Each row of a before or after table is a point. One or more steps were done to the points. Then noise was added and the rows were shuffled. The steps act on columns, c1 being the first. Write out the steps. A step turns or swaps two columns, mirrors them in a line or flattens them onto one, adds a multiple of one to another, or multiplies or shifts one. Angles are multiples of 10 degrees, from the lower column toward the higher: turns from -170 to 170, lines from 10 to 170 but not 90. Use the fewest steps. Two steps may share a column if one is a turn and the other turns, adds or multiplies; they go together, in the order done. Otherwise the lowest column goes first.
In the rows, 128 means zero.

Before, 9 rows:
60	31	163
136	121	124
141	138	70
54	147	99
121	132	75
136	54	121
105	131	104
140	115	95
199	118	159
After (9 x 3):
206	117	134
133	55	121
48	146	128
75	30	183
105	132	80
98	132	115
132	121	119
128	116	92
121	139	69
Steps: turn c1 and c3 by -20 degrees

Before, 12 rows:
109	117	177	133	136	46
101	160	165	133	101	107
169	102	121	128	122	135
147	134	87	110	57	98
161	188	179	91	147	113
197	97	120	121	123	158
212	144	98	59	77	155
62	65	146	178	36	163
51	128	148	76	172	126
157	162	111	139	122	100
79	192	163	100	111	95
200	58	176	94	117	217
After:
151	159	112	142	124	99
182	55	177	97	117	217
81	64	148	176	38	162
149	188	177	89	146	115
183	142	100	60	75	156
155	103	118	127	120	137
137	137	85	108	58	96
176	99	121	121	122	161
119	117	173	133	136	44
111	163	163	130	103	108
95	193	161	106	110	95
76	128	151	74	172	125
Steps: multiply c1 by 0.7

Before:
163	138	165	116	121	123	124	112
143	143	117	119	151	127	141	108
133	133	164	99	106	134	137	141
132	116	104	120	173	131	133	125
108	90	130	125	134	97	112	126
114	164	128	126	134	51	156	109
100	99	181	108	122	154	116	102
136	118	102	74	142	117	95	126
100	165	153	150	68	74	129	112
128	130	152	105	155	140	99	136
After:
101	92	141	93	81	153	116	101
128	117	128	128	171	133	130	126
109	81	130	126	182	95	110	122
129	112	139	100	137	142	103	135
100	165	124	138	149	77	129	113
114	183	126	125	249	51	156	112
132	141	140	89	97	133	134	139
162	137	138	107	129	121	122	113
137	97	143	89	157	116	94	126
145	151	130	124	156	128	141	107
Steps: add 0.7 times c7 to c2; flatten c3 and c4 onto the line at 110 degrees; add -1.5 times c6 to c5

Before (11 x 11):
131	106	145	145	89	134	104	92	159	186	141
161	133	117	129	108	170	159	136	95	171	166
153	138	116	173	151	133	114	103	106	172	159
131	97	84	142	139	117	145	141	135	160	128
163	100	84	139	89	127	109	104	143	126	160
116	139	99	106	101	132	129	120	147	163	128
153	121	134	103	144	118	120	112	93	156	154
108	133	152	103	113	126	151	109	128	124	100
156	95	105	136	136	168	140	86	131	145	92
122	106	115	143	113	121	103	138	126	186	119
122	123	102	126	125	115	119	80	104	138	156
After (11 x 11):
130	105	172	145	114	122	104	138	124	186	119
126	123	210	125	127	116	120	81	104	137	156
100	139	137	173	151	135	115	103	107	172	159
131	137	223	108	100	132	129	120	150	164	128
155	132	80	104	112	126	151	109	128	124	100
110	97	250	143	137	117	144	140	137	160	128
94	132	127	129	106	168	160	135	95	172	166
131	106	76	146	89	134	105	94	159	186	141
107	120	84	104	144	117	120	112	95	155	155
81	101	216	139	90	128	109	104	143	126	159
95	95	164	137	137	169	142	87	129	144	92
Steps: turn c1 and c3 by -160 degrees; multiply c3 by 3

Before:
55	115	157	131	162	40	125	100	137	110	115	132
89	97	108	130	144	139	114	45	176	109	165	94
150	147	144	170	92	127	103	147	96	89	126	182
120	195	160	141	127	149	58	96	96	132	83	142
91	198	121	107	116	124	74	163	100	95	114	160
116	191	112	139	117	172	145	66	190	159	148	152
41	98	113	103	142	89	151	64	161	89	55	124
163	177	118	173	7	172	104	102	210	165	181	107
129	200	156	167	79	144	134	154	92	95	136	110
105	115	146	62	152	115	145	94	164	131	96	120
69	116	105	78	146	64	142	63	90	127	94	132
156	212	121	141	142	89	82	132	96	77	87	140
After, 12 rows:
90	97	110	128	146	116	113	57	177	84	142	183
162	177	85	173	7	143	100	99	212	152	149	142
41	99	154	103	141	96	150	93	162	85	102	184
72	114	172	79	145	77	144	99	92	130	115	186
116	189	80	138	117	136	142	118	195	176	137	193
129	199	129	169	80	160	135	126	91	84	130	97
89	196	131	109	116	120	71	173	101	118	123	114
121	194	123	143	126	168	57	126	97	140	112	161
105	118	149	62	151	138	142	104	165	126	115	153
150	148	141	170	92	140	105	184	100	127	128	138
156	211	157	137	141	103	79	144	96	83	111	130
53	116	218	129	161	108	125	118	138	113	123	156
Steps: turn c3 and c6 by 60 degrees; add 0.7 times c12 to c10; turn c8 and c12 by -60 degrees; multiply c11 by 0.4

Before:
96	149	156	115	152	120	109	85	105	140	176	177	127	119	115	164	138	135
37	114	123	175	142	149	121	105	73	70	147	112	115	162	116	96	66	137
110	195	136	116	194	141	206	164	105	72	164	157	111	110	172	146	94	168
148	168	111	122	132	177	132	132	139	81	121	110	90	87	132	85	133	247
108	95	106	204	124	163	180	95	148	89	138	100	100	133	87	94	161	221
146	51	73	125	193	51	121	137	138	95	148	160	103	129	122	140	95	110
146	149	141	111	108	118	143	136	124	115	98	79	177	96	64	135	121	188
149	72	134	141	128	95	135	91	92	153	141	171	132	102	141	96	93	110
131	163	123	99	107	187	161	121	110	123	101	148	117	99	111	130	126	148
116	95	75	168	152	75	156	100	117	198	60	96	130	164	84	163	130	157
149	160	156	104	104	171	67	63	154	108	199	114	29	194	120	101	109	149
After, 11 rows:
142	71	159	107	7	174	69	63	153	107	204	109	29	77	112	131	114	147
102	191	75	126	206	49	125	138	139	92	148	100	107	89	109	111	96	106
176	124	136	111	119	117	142	138	124	116	97	121	176	159	78	133	123	192
151	154	107	202	76	163	177	95	150	90	150	152	106	111	82	158	162	220
149	113	111	128	138	168	134	130	136	82	135	113	88	184	149	166	131	245
72	115	159	119	91	123	112	89	101	142	159	154	127	144	122	79	140	136
112	111	120	104	98	187	160	120	111	122	101	123	118	176	122	137	125	149
97	77	133	114	251	138	207	160	101	71	157	143	113	179	188	101	92	166
161	136	71	168	108	77	156	98	117	199	48	145	130	81	71	119	128	159
129	120	124	174	109	146	123	106	77	70	152	220	115	87	106	149	65	138
92	189	136	138	76	93	135	94	93	153	147	96	132	125	134	152	85	109
Steps: mirror c1 and c12 in the line at 140 degrees; turn c2 and c14 by 150 degrees; add 0.3 times c14 to c15; add 1.5 times c8 to c5; mirror c11 and c16 in the line at 170 degrees

Before:
132	140	149	151	108	82	118	82	151	165	133	214	100	172	171	127	130	68	112	127	168	127	187	154
63	175	101	170	103	154	164	90	131	175	187	152	81	140	156	151	91	150	146	149	77	161	99	138
134	144	132	171	88	88	67	87	103	138	99	163	154	130	175	146	129	95	159	88	110	130	55	128
72	102	150	163	155	55	111	117	162	131	184	118	156	138	128	150	168	129	155	118	87	102	116	100
52	134	87	182	84	171	177	131	149	146	112	158	182	203	153	154	68	170	158	61	127	167	166	142
98	191	119	130	87	90	165	122	26	157	124	98	159	93	162	149	127	126	187	119	157	165	163	81
73	132	124	100	65	106	194	173	81	176	152	167	133	201	146	121	160	165	132	112	83	116	103	195
134	213	163	125	154	109	120	159	121	162	136	191	114	154	55	102	179	168	66	95	108	54	72	91
146	169	73	215	157	147	116	152	89	146	163	124	132	141	202	104	130	68	111	181	86	131	159	76
131	121	176	88	130	108	146	112	99	118	146	97	150	91	167	155	129	79	124	17	134	148	135	96
171	160	156	249	91	124	141	184	101	96	129	139	157	146	171	162	123	155	163	135	102	123	194	113
108	114	172	141	66	134	96	132	115	133	204	128	120	130	192	102	128	140	90	137	135	57	105	148
After (12 x 24):
132	144	171	170	101	87	68	117	102	136	99	163	154	131	153	145	129	92	171	89	110	132	55	128
173	159	84	247	101	123	142	174	101	97	129	139	156	146	155	163	123	153	175	135	101	123	194	114
63	177	153	171	114	153	165	91	130	177	188	151	81	140	144	152	92	150	154	148	76	161	98	137
74	133	84	100	83	106	194	142	80	177	154	166	131	199	134	122	160	162	138	115	83	116	102	194
71	101	144	162	146	54	109	144	163	129	185	119	157	140	139	150	168	129	149	118	88	102	117	99
133	140	178	151	112	81	119	132	150	164	132	214	100	171	132	126	129	69	135	126	168	126	189	153
96	190	129	132	99	91	166	117	28	157	124	98	159	94	161	150	125	125	186	119	156	167	162	80
135	211	111	126	147	107	121	171	121	162	136	191	115	154	82	102	179	168	52	95	107	54	71	92
146	171	86	215	152	146	117	85	88	147	164	125	132	142	138	104	132	69	149	181	82	131	158	75
131	120	159	87	131	108	147	168	100	117	146	96	150	91	137	156	129	80	140	19	133	148	136	97
50	133	110	181	95	170	176	92	149	147	112	158	179	204	147	152	67	169	162	60	127	166	166	141
110	113	139	140	85	134	98	170	113	132	205	130	118	130	128	100	129	140	130	136	136	57	109	147
Steps: turn c3 and c8 by 70 degrees; multiply c5 by 0.7; flatten c15 and c19 onto the line at 60 degrees

Before:
60	102	97	94	140	156	107	134	123	95	136	177	62	144	140	76	149	177	121	101	167	153	122	91	132	94	171	94	78	213	105	96
42	176	106	94	168	93	152	198	106	138	66	100	114	186	116	127	111	99	143	142	83	117	158	148	206	163	92	98	133	128	146	129
158	131	68	203	120	140	138	189	127	103	162	105	123	74	106	91	137	203	161	157	133	161	165	66	186	80	55	211	158	118	130	107
83	133	162	167	100	139	84	129	158	138	159	170	51	184	75	162	123	122	65	109	153	159	144	148	184	111	152	207	182	177	150	191
146	187	109	84	65	122	113	169	183	100	146	125	105	141	110	162	178	162	99	106	138	85	149	75	136	126	137	128	79	115	109	76
129	98	179	92	91	118	109	150	129	107	55	187	109	122	192	170	145	121	168	121	48	157	153	102	154	144	64	169	82	126	82	120
54	137	112	194	139	186	140	133	98	64	48	103	51	92	131	171	202	118	147	106	140	87	72	152	145	53	86	145	74	121	143	114
143	88	109	174	90	169	170	159	112	34	97	79	143	118	89	68	112	187	138	124	106	115	149	55	154	163	56	103	119	119	155	73
134	173	147	136	91	178	183	151	102	150	78	197	103	68	107	59	145	175	96	161	134	134	80	115	183	157	169	97	170	203	98	160
148	89	91	203	114	107	79	203	144	103	54	147	136	189	135	136	215	195	135	103	118	122	182	104	192	162	89	140	94	148	68	158
124	111	178	114	133	152	147	146	139	102	134	85	126	138	100	173	213	176	127	178	43	133	70	96	190	148	179	101	158	166	168	190
120	93	102	116	128	191	102	139	154	110	110	119	133	70	143	143	113	182	175	163	139	154	146	48	104	80	69	99	182	180	60	114
144	106	87	192	143	202	84	141	70	143	83	165	135	159	139	53	94	115	79	186	145	96	137	104	218	77	104	166	185	171	133	87
157	92	180	152	66	200	98	114	72	129	72	127	101	127	147	141	151	203	63	156	77	183	122	39	106	114	159	126	128	118	163	115
After:
144	120	181	120	137	158	143	143	137	108	111	84	136	103	106	173	211	180	133	180	38	128	75	97	199	147	178	102	159	165	174	188
158	94	88	204	118	107	78	213	145	84	84	146	140	152	81	137	215	195	137	101	122	120	186	110	198	168	88	181	89	146	49	167
153	104	88	194	143	199	84	145	76	121	135	163	132	149	102	55	91	116	80	183	138	94	140	105	221	78	106	187	182	169	149	89
167	90	104	121	142	191	104	134	160	108	94	123	130	126	190	146	112	188	180	165	144	141	149	53	108	77	75	110	180	169	60	118
136	169	150	131	88	178	181	153	99	139	79	200	105	90	178	57	141	181	95	160	135	136	79	112	178	155	173	154	170	205	45	160
202	87	180	153	71	201	104	123	77	116	87	128	100	143	135	142	154	204	65	154	79	178	124	43	109	113	160	166	136	126	70	116
30	181	103	94	172	85	156	196	101	133	67	101	117	140	67	125	114	92	141	142	85	120	154	149	202	167	92	152	131	130	208	132
44	139	115	192	135	185	139	131	94	40	89	110	50	124	166	182	195	117	147	98	137	79	66	152	150	48	82	177	74	119	159	110
189	133	69	204	117	139	133	191	128	95	213	109	126	86	168	93	135	204	158	155	140	162	168	73	190	86	51	148	158	111	121	103
186	88	105	171	84	170	166	163	109	38	93	74	140	91	122	65	105	191	137	115	103	110	153	50	161	163	58	104	121	125	104	74
77	101	92	101	132	156	101	136	131	109	102	176	59	148	112	74	149	174	120	102	173	155	123	93	119	85	175	87	82	216	126	101
135	104	177	91	88	121	109	155	134	81	114	187	101	184	156	176	148	128	174	124	51	159	152	106	148	138	60	201	81	125	22	119
72	134	162	169	103	139	87	126	159	128	207	173	50	86	51	162	133	127	65	108	154	161	153	155	186	107	150	165	183	178	112	191
173	185	107	87	65	122	122	174	183	112	137	122	105	115	114	161	182	162	104	107	131	84	152	74	137	126	131	108	81	108	12	79
Steps: add -0.5 times c24 to c1; add 1.5 times c5 to c31; turn c11 and c28 by -50 degrees; turn c10 and c28 by 20 degrees; turn c14 and c15 by -70 degrees
